Every row gives one point. The points of each table are mixes of a few directions, plus a little noise. Count the directions of each table, and those that both share. Where both have some left over, give the other angles between the two spaces (their principal angles), to ten degrees, smallest first.

First (4 x 3)
[[-11 -25  -6]
 [-29 -29 -67]
 [ 12  27  10]
 [ 28  27  64]]
Second (4 x 3)
[[ -8 -40  22]
 [ 14  35   6]
 [ 22  66  -7]
 [-28 -61 -21]]
Directions: first 2, second 2, shared 2

First (8 x 8)
[[ -6 -10 -16  -8 -12 -15  11 -17]
 [ -9 -21 -40 -26 -26 -37  29 -30]
 [ 25  20  16  -3  20  -1   5  50]
 [  3   4 -55 -44 -11  29   9  11]
 [ 14  14  -7 -14   9  14   2  32]
 [  6   8  42  28  17  -5 -11  13]
 [ 15  18 -22 -26   8  30   1  36]
 [-48 -31  81  93  -4 -15 -46 -95]]
Second (10 x 8)
[[ 18  21  87   2  17  42  -3  79]
 [-16 -22 -38 -39 -34  -4  25 -24]
 [ 22  30  37  69  54  -7 -44  14]
 [  8   0  -5  20  10 -51   7 -12]
 [ -7 -11 -31  -8 -12 -16   8 -26]
 [ -5 -10 -17 -15 -14 -11  14 -12]
 [ -8   1 -25   7   2  17 -19 -24]
 [ 17   7  -6  51  31 -75  -7 -21]
 [-16   3   1 -26 -13  89 -21   9]
 [-13 -21  -1 -61 -42  18  40  16]]
Directions: first 3, second 3, shared 2; angles 60

First (8 x 12)
[[  0   4  -1 -10 -19   1  -7   1 -10  18  15  14]
 [ -8  -9  19  25  55  12  33   0  27 -77 -52 -39]
 [ 24 -10 -45  22  18 -39 -35 -11   8  56   7 -15]
 [ -9   6  16 -16 -20  15   9   5 -10  -8   8  15]
 [-25   3  48  -2  21  39  49   9  11 -95 -39 -14]
 [  7  11 -19 -29 -63 -12 -35   0 -31  85  59  46]
 [ 15  -8 -26  18  16 -24 -19  -7   8  28   0 -14]
 [ -5   2   9  -6  -7   8   6   2  -4  -8   2   5]]
Second (9 x 12)
[[  9   0 -17  -3 -14 -14 -19  -3  -7  39  19  10]
 [-13   0  25   2  17  20  27   4   9 -54 -25 -12]
 [-18  13  30 -31 -41  29  15  10 -20 -12  18  31]
 [ -2 -14   9  39  75   2  30  -3  38 -81 -64 -55]
 [ -4  15   3 -40 -70   8 -17   6 -35  57  54  52]
 [ 17  -7 -30  16  13 -26 -23  -8   6  36   4 -11]
 [ 23  -8 -42  18  10 -37 -35 -10   4  60  13  -8]
 [-21   5  38  -8   5  32  36   8   3 -66 -22  -3]
 [  9  -3 -16   7   5 -14 -13  -4   2  21   4  -4]]
Directions: first 2, second 2, shared 2

First (9 x 20)
[[-11 -95 -13 -24   1  -9  57  31  11  -3 -44  21  25  19  -7 -36   3  23
  -52  25]
 [ -2  41 -17 -19 -33 -18  -5  12  22  17  27   1  16   0  16  13  24  14
    7  11]
 [ -1  -9   1  -6  20   8  13  -3  17  -2  -6  -2 -13   6 -11   0   5   0
    0  -5]
 [ -6  -9   6   8  16   3   0  -7  -7  -7 -11   3 -19 -20   0   2  -4  -7
   14  -9]
 [ -8  11   1   6   1  -6  -9  -5  -8  -1   0   4 -17 -33  11  10   2  -5
   26  -8]
 [ 11  24   4  14 -26  -2 -27  -2 -27   0  16  -5  21   7   9   1 -14  -6
   -5   4]
 [ 28  25  14  15  -1  24 -23 -11 -10  -3  21 -23  22  56 -20  -3 -21 -11
  -27  -1]
 [ -9  -1  -4  -9  13  -3  11   0  18   2  -5   3 -18 -15   0   6  12   2
   15  -5]
 [ -1  13   8  14   8   3 -16 -12 -14  -5   1  -2 -18 -21   4   8  -6 -11
   21 -12]]
Second (9 x 20)
[[  9   6  -2  -4  17  10   0   9  24   5   7  -5  -9  32 -18   5  10  -6
  -16  -9]
 [ 21  41   7  13   5  15 -32   1   2   5  26 -14  -3  36 -15  14  -1 -18
  -10 -16]
 [-18 -11  12  18   0  -7  -5 -29 -43 -17 -19   6 -17 -72  23  -2 -21  -3
   48  -1]
 [-22 -34 -11  -2 -28 -32   7  20 -25   0 -21  27   6 -53  32  -8   5   9
    8  11]
 [  7  15   0  -2  15   9  -4   4  20   5   9  -6 -11  23 -14   9  10  -7
   -6 -11]
 [ -9 -60  -1   0  -9 -10  22  11 -25  -8 -32  16  18 -12   7 -24 -14   9
  -21  16]
 [ -3  12   5  -4  10   9   7 -27   7  -5   3 -11  -4  -8  -3   2  -5   5
   21   3]
 [  6  32  -4  -5   9   5  -9   4  26   9  18  -7 -12  18  -9  15  16  -6
    2 -11]
 [  8   1  -7 -15 -18   0  11   5  13   6   9  -6  32  34  -4 -10   2  14
  -26  18]]
Directions: first 4, second 5, shared 4

First (11 x 32)
[[-21  28  -8 -10  13  -7   0  -8  35 -10  30   4  34 -15 -20   8  -2  13
  -17  -7  42  -6  15  27  50 -32  18 -59  53 -53 -12  31]
 [  6  -5   3   0  -4   0   0   1  -5   2  -5  -1  -5   7   2   4   1  -6
   -3  -5  -8  -4   3  -6  -5   0   2   4  -1   8  -1  -4]
 [-39   2 -28  24  27   9  -7   8 -12  -9   5   5  -1 -57  17 -68  -4  52
   72  76  14  62 -65  23 -37  62 -57  70 -95   3  44 -13]
 [ 30 -17  18  -5 -20  -1   4   1 -15  10 -19  -4 -19  36   4  27   3 -32
  -23 -32 -31 -26  21 -27 -12 -10  16   2  13  30 -13 -12]
 [  5  -8   1   4  -3   2   0   2 -11   3  -9  -1 -10   2   7  -5   0  -2
    8   5 -12   4  -7  -7 -16  12  -8  20 -19  16   5 -10]
 [-18  26  -6 -11  11  -7   0  -8  33  -9  27   3  32 -11 -20  11  -2  10
  -19 -10  38  -8  17  24  48 -32  19 -58  54 -50 -13  30]
 [ 46 -39  23   3 -30   5   4   7 -42  17 -42  -8 -45  46  19  20   4 -41
  -10 -26 -62 -20   9 -47 -50  14   3  47 -28  70  -4 -36]
 [ 15   3  12 -12 -11  -5   3  -5  10   3   2  -2   5  24 -11  33   1 -22
  -35 -36  -1 -30  32  -7  24 -33  29 -40  51  -8 -22  10]
 [-40  18 -24  10  27   2  -5   1  13 -12  21   6  20 -49  -1 -42  -4  44
   39  49  35  40 -36  33   5  24 -29  13 -34 -31  23  10]
 [  7   7   6 -10  -5  -5   2  -4  13   0   6  -1   9  14 -11  23   1 -12
  -26 -25   7 -21  24   0  24 -27  22 -37  43 -15 -16  12]
 [  9 -15   2   8  -5   4   0   5 -21   5 -16  -2 -19   4  12  -9   1  -4
   15   9 -22   8 -13 -14 -31  22 -14  38 -36  30  10 -18]]
Second (9 x 32)
[[ 13   0 -42  10 -19  18  33  -1   8  37 -13   0  -4  12  -6 -11  -9  24
   16 -20 -28 -23 -38 -15  16  -1 -23   8  19   5   5 -44]
 [-16 -16  46 -32  29 -35  36  -1  -4 -66   3   0 -17 -41   3  12   2 -56
  -11  18  56   0  74  -9 -27  36  18 -26 -19   3 -14  31]
 [ -9  -4  18   7   2   1 -53   4 -12   4  -7   0  24  -9   6   4   5   6
  -15   8   9  15   4  16 -10   2  12  13  -3   9   4  33]
 [ 10 -10   8   6  24  -5  -4  -1   7  -2  20   4   6  10  23  14   3  -2
   -9 -11 -15   4 -10  14  13  -9   4  -4 -20 -27   2   6]
 [-25  24  30  -2 -21   2 -82   5 -20 -11 -10  -4  15  -8 -21  -7  10   4
   -9  35  28  33  25  14 -27  -9  21  14   8  28   0  48]
 [ 23 -36 -51  17   2  15  64   1   9  51 -26   3  11  -7  20  -3 -16  22
    7 -46 -32 -45 -47 -18  23  27 -31  11  13   1   8 -52]
 [ -9   3  33 -23  18 -23  20  -2   1 -50  17  -1 -21 -12  -3   8   4 -38
   -3  16  30   8  47  -2 -13   7  14 -23 -16  -9 -10  18]
 [-10  17  35  -9  11 -12 -38  -1  -3 -35  25   0  -6   8  -2   8  11 -17
   -8  24  14  29  27  17  -8 -20  20 -10 -17 -14  -5  34]
 [ 23  23 -76  25 -46  40  22  -3  15  73 -10  -2  -8  46 -20 -24 -11  57
   33 -24 -63 -22 -83 -15  33 -32 -36  19  36   3  10 -74]]
Directions: first 2, second 4, shared 0; angles 70, 80

First (10 x 32)
[[-13  36 -51 -39  18  -5  48   7 -39  27  14  -7 -39   8  -5 -53  68  48
  -44 -31  -3 -36  19  40  67 -28  17 -14   0  29 -29   6]
 [ 16  -7 -18   7  32  63 -19 -16  20  -2  -2 -21 -12  35   0 -14  38   4
  -27 -25 -23  -3 -28  -2 -38 -10  -7  19  16  13  22   7]
 [-32  -2  44  23  13 -17 -38   2  12 -31 -30  -8  32  -8   2   5 -55 -42
   39  20  15  20   3 -50 -22 -18 -21  18  -7 -13 -12 -54]
 [-17  58 -27  -9  36  15  55 -47 -40  57  -4  22 -42  17  32 -69  86  46
  -61 -27  17 -55  16  42  95   3  20 -24  -4   8  -2  17]
 [ 21  -1 -42 -12  27  59   2  -7   6   9  11 -22 -28  35  -6 -24  63  26
  -43 -36 -28 -13 -22  20 -17 -14   2  11  17  24  14  21]
 [  4  12 -31 -31 -20 -29  41  18 -27  19  23   7 -21 -13  -8  -9  25  33
  -15  -7   0 -16  19  37  45   0  18 -21  -4  12 -19  22]
 [ -4 -26  38   9 -40 -52 -21  28  11 -29  -2   8  37 -35 -11  50 -81 -35
   56  38  12  34  10 -28 -27  12  -8   0 -10 -20 -10 -17]
 [ 29 -30  17  26  -6  36 -31 -13  35 -10  -1   0  14  11   4  35 -18 -21
    9   7 -12  19 -28 -14 -60  26  -8  12   9 -13  37  19]
 [ -1 -16  44  21 -34 -38 -14   1  11 -11  -7  23  31 -29   7  43 -66 -31
   44  37  19  22   7 -20 -13  30  -4  -7 -11 -29   6  -4]
 [ -3 -23  25   4 -26 -32 -22  27  12 -29  -1  -3  28 -22 -14  37 -60 -28
   42  24   3  28   4 -25 -31   0  -9   6  -5 -10  -9 -17]]
Second (10 x 32)
[[-53  32  -1  16  83  44 -39 -12  -7 -21 -38 -53   0  53  10 -77  32 -24
  -31 -38 -12 -20 -18 -35  -7 -75 -26  36   8  27 -16 -68]
 [ 26 -15   9  22 -14  20  -9 -16  14   8   7   7   5  12  15  21  -2 -11
   -9   1 -10   0 -23  12 -27  31   2  -3   5 -11  35  36]
 [-45  26 -19 -51  11 -55  29  37 -29 -13  -7  -3 -11 -40 -34 -29  -3  29
   27   5  23   4  54 -18  60 -50   0  -1 -14  18 -72 -62]
 [ 61 -35  17  29  -6  74 -12 -56  56  19  -1  41  -4  -2  12  53   8  10
    8  17   1  23 -25  -8 -57  76   1   3  12 -33  66  50]
 [-28  16  -5  -2   7 -26  -4  22 -26  -9  -1 -27   5  15   3 -29  -2 -15
  -14 -14  -8 -17  -1   7  17 -37  -2   1  -3  17 -21 -18]
 [-11   6 -12 -44  -1 -28  33  14  -2  -2  -3  26 -15 -53 -34   6  -3  42
   39  20  28  20  51 -20  38  -6   5  -4 -10  -1 -45 -34]
 [  1  -1   2  15 -18 -17  -7  12 -15   1  12 -16  11  21  16  -1  -8 -24
  -20  -9 -16 -15 -20  24  -4  -2   3  -7   1   4  11  23]
 [ 45 -26   5 -15   0  49  18 -42  53  15  -7  63 -19 -51 -24  52   8  50
   45  33  30  43  26 -32 -18  63   3   3   2 -32  18   8]
 [-26  15  -2  25 -24 -52 -17  41 -51  -8  19 -55  24  53  31 -32 -16 -57
  -48 -29 -35 -43 -37  48   8 -39   3 -12  -1  24   1  22]
 [ 29 -18   4   6 -37  -9   8  -1   6  11  18  18   4  -9   5  35 -13   0
    3  12  -3   5  -7  21 -10  39  10 -15  -1 -13  23  42]]
Directions: first 4, second 3, shared 2; angles 80

First (10 x 32)
[[ -1   6  31  -9  -3   9  10 -43   8  13   8  24  -7  -2  -9  -7 -21   3
   -7 -16  12 -10  -4  -7  -3  28 -26  13  -1  -9  -4  -5]
 [-22  -9  11 -12 -30  16  15   4  14   3  12 -14  17  18  25  -7 -14  12
  -16  28  30  10  -6  13   6  12 -19  63  22 -26  16  64]
 [  3  11 -14   3   0 -34 -23  30 -29  16  -8   9   6   8  12 -14   8 -14
   -5   3   4 -14  12   6  -6 -37   6 -31  -4  32  -5  -2]
 [  7   3  -4   4   9  -4  -4  -1  -4  -2  -4   4  -5  -6  -8   3   4  -3
    5 -10 -10  -2   1  -5  -1  -3   7 -19  -7   8  -4 -21]
 [ 14  22  17   6  11  -7 -21 -18  -3  29  -6  35 -27 -14 -16   5  -4  -6
    7 -35 -24 -13  15 -16  -3  -8 -11 -42 -25  30  -9 -55]
 [  6  14  10   5   3  27 -15  -1  23  20  -4   9 -33 -14  -7  26   2   9
   13 -21 -38  12  16 -15   9  -3  -7  -9 -24  11   7 -37]
 [ 21 -24 -33   6  45 -74  25 -23 -65 -64  -5   0  49  -1 -33 -44  14 -37
   -3  -2  38 -37 -37   9 -31  14  46 -68  23  -2 -42 -20]
 [-28  -6  33 -19 -40  48  22 -16  41  16  19  -9   2  15  26   5 -27  26
  -15  23  25  21  -3   7  14  31 -41  95  18 -40  25  68]
 [ -1  -9 -24  10   3  29  -3  35  22 -18  -7 -35 -10  -7   4  31  20  13
   15  11 -30  29   5  -1  13 -11  24   9  -5  -8  14  -2]
 [  0  -7 -27   6   2  -9  -5  35  -8 -14  -7 -22   9   4   8   3  17  -2
    4  15  -5   8   2   8   2 -22  21  -9   3   5   3   9]]
Second (10 x 32)
[[  2 -25 -18   4  14  16  26  -6  12 -47   1 -30  11  -7 -13  11  11   5
   10  10  -2  16 -20   1   2  25  24  12  12 -31   0   3]
 [  0  13   9  -3  -7 -17 -13   0 -13  24   0  20  -1   6   7 -13  -7  -7
   -8  -5   9 -13   8   1  -4 -13 -14 -10  -4  18  -4   0]
 [ -1   1   7  -6  -3 -25   2 -11 -21   5   3  14  15   9   3 -23  -9 -10
  -12   2  26 -17  -5   6  -9   2  -9  -3   9   4  -8  14]
 [-24  38  58 -24 -57 -18 -27 -10 -10  93  15  58  -3  33  45 -38 -46   1
  -39   3  47 -28  26   9  -3 -21 -77  43   2  28  11  57]
 [  3 -18 -14   2  13   0  20  -7  -1 -36   1 -18  14  -4 -12   0   7  -1
    5   7   5   4 -18   2  -3  19  19   1  12 -20  -5   2]
 [  8 -16 -22   9  19  16  12   5  11 -36  -5 -27  -2 -13 -16  20  18   4
   17   0 -22  16  -9  -4   4  10  28  -9  -1 -15   0 -20]
 [ -5 -16  -4  -1   0  20  20  -5  14 -24   4 -21   7  -2  -3   8   1   8
    3  10   2  14 -12   2   4  21   7  26  11 -27   5  16]
 [ -5  12  18 -10 -14 -28  -6 -11 -22  27   5  27  12  15  13 -29 -18 -10
  -19   0  32 -24   2   6  -9  -6 -24   2   7  13  -6  20]
 [ 10 -20 -25   9  26   2  17  -1   0 -47  -4 -26   9 -12 -20  10  18  -3
   14   2 -11   9 -17  -1  -1  15  35 -16   5 -17  -8 -18]
 [ 13  30 -10  21   8  33 -51  46  30  42 -20   3 -61 -25  -3  53  24  11
   31 -30 -85  24  43 -23  19 -50   9 -45 -52  46  16 -74]]
Directions: first 4, second 3, shared 3

First (10 x 32)
[[  3   2   6  17 -12 -11 -23   4  -2 -16  24   9   9  -7  28   2   9   9
   14  20 -13  29   8 -10 -10  -7   7  13  16 -15  30 -14]
 [ -1  -3  -5 -16  21  19  40  -7  19  20 -24  -9  -9  -1 -28  -7 -25 -21
  -13 -42  23 -41   3   9  19  12 -23 -18 -34  23 -46  11]
 [ 10   1 -15  10  13  -2   6   1  22  -1   9   8  12 -13   6  -9 -16 -17
    7 -26  17 -15  26  -5  11  13  -6  -5 -22  -9  -9 -17]
 [-17  -3  45 -20 -25  16  23 -12  -7  12 -19 -14 -25   6 -14   4   2  13
   -6  17 -24  14 -34   5  -4 -17 -24   7  15  39  -1  22]
 [  0   1 -23   7  -1 -20 -44  15 -40 -18   7   2   7  20   9  14  32  21
   -3  37  -9  20 -14   2 -19  -6  46   4  32 -32  28   4]
 [ 10   2 -15  14  10  -4   0   0  21  -4  13  11  14 -14  12  -6 -13 -13
    9 -19  13  -7  28  -6   8  10  -5  -2 -18 -14  -2 -21]
 [  1   0  20  -4   0  18  37 -14  37  14  -4   0  -6 -21  -4 -12 -30 -20
    3 -33   8 -17  15  -1  16   5 -43  -2 -31  25 -22  -8]
 [ 14   3  -2  29  -4  -9  -7  -2  38 -14  39  22  22 -32  37 -12 -17 -12
   27 -13   3  13  46 -17   6   7 -17  11 -16 -20  22 -42]
 [ 10  -1 -58  -4  43  -4   2  11  -5   7 -19  -2  11  13 -25   0  -6 -18
  -16 -36  41 -48  12  10  13  22  28 -26 -26 -21 -38   5]
 [-34  -3  48 -33 -44  -1 -30   2 -86  -2 -32 -30 -37  50 -21  29  60  59
  -21  95 -58  54 -94  15 -40 -41  34  17  82  25  36  59]]
Second (8 x 32)
[[ -5   0   0  -6  -3  -3 -10   4 -21  -1  -8  -6  -5  14  -6   7  14  11
   -6  17  -7   6 -18   4  -8  -6  15   0  16  -1   5  12]
 [  7   1   0   8   5   4  14  -5  30   2  11   9   7 -19   9 -10 -20 -16
    9 -24  10  -9  25  -6  11   8 -21  -1 -22   2  -7 -17]
 [-14  -1  -1 -16  -9  -7 -27  10 -57  -3 -21 -16 -14  36 -17  19  37  30
  -17  46 -18  16 -47  11 -21 -15  40   1  42  -3  13  33]
 [ 10   1   1  12   6   5  20  -7  43   3  16  12  10 -27  12 -14 -28 -22
   13 -35  13 -12  35  -8  16  12 -30  -1 -32   2 -10 -25]
 [-23  -2  -2 -27 -14 -12 -45  16 -95  -6 -35 -26 -23  60 -28  31  62  49
  -29  77 -30  27 -78  18 -35 -26  67   2  71  -5  22  55]
 [  8   1   1   9   5   4  16  -6  34   2  13   9   8 -22  10 -11 -23 -18
   10 -28  11 -10  28  -7  13   9 -24  -1 -25   2  -8 -20]
 [ -2   0   0  -2  -1  -1  -4   2  -8   0  -3  -2  -2   5  -3   3   6   4
   -2   7  -3   2  -7   2  -3  -2   6   0   7   0   2   5]
 [ 18   1   1  21  11   9  35 -13  75   5  28  21  18 -47  22 -24 -49 -39
   22 -60  24 -21  62 -14  28  20 -53  -1 -55   4 -17 -43]]
Directions: first 3, second 1, shared 1
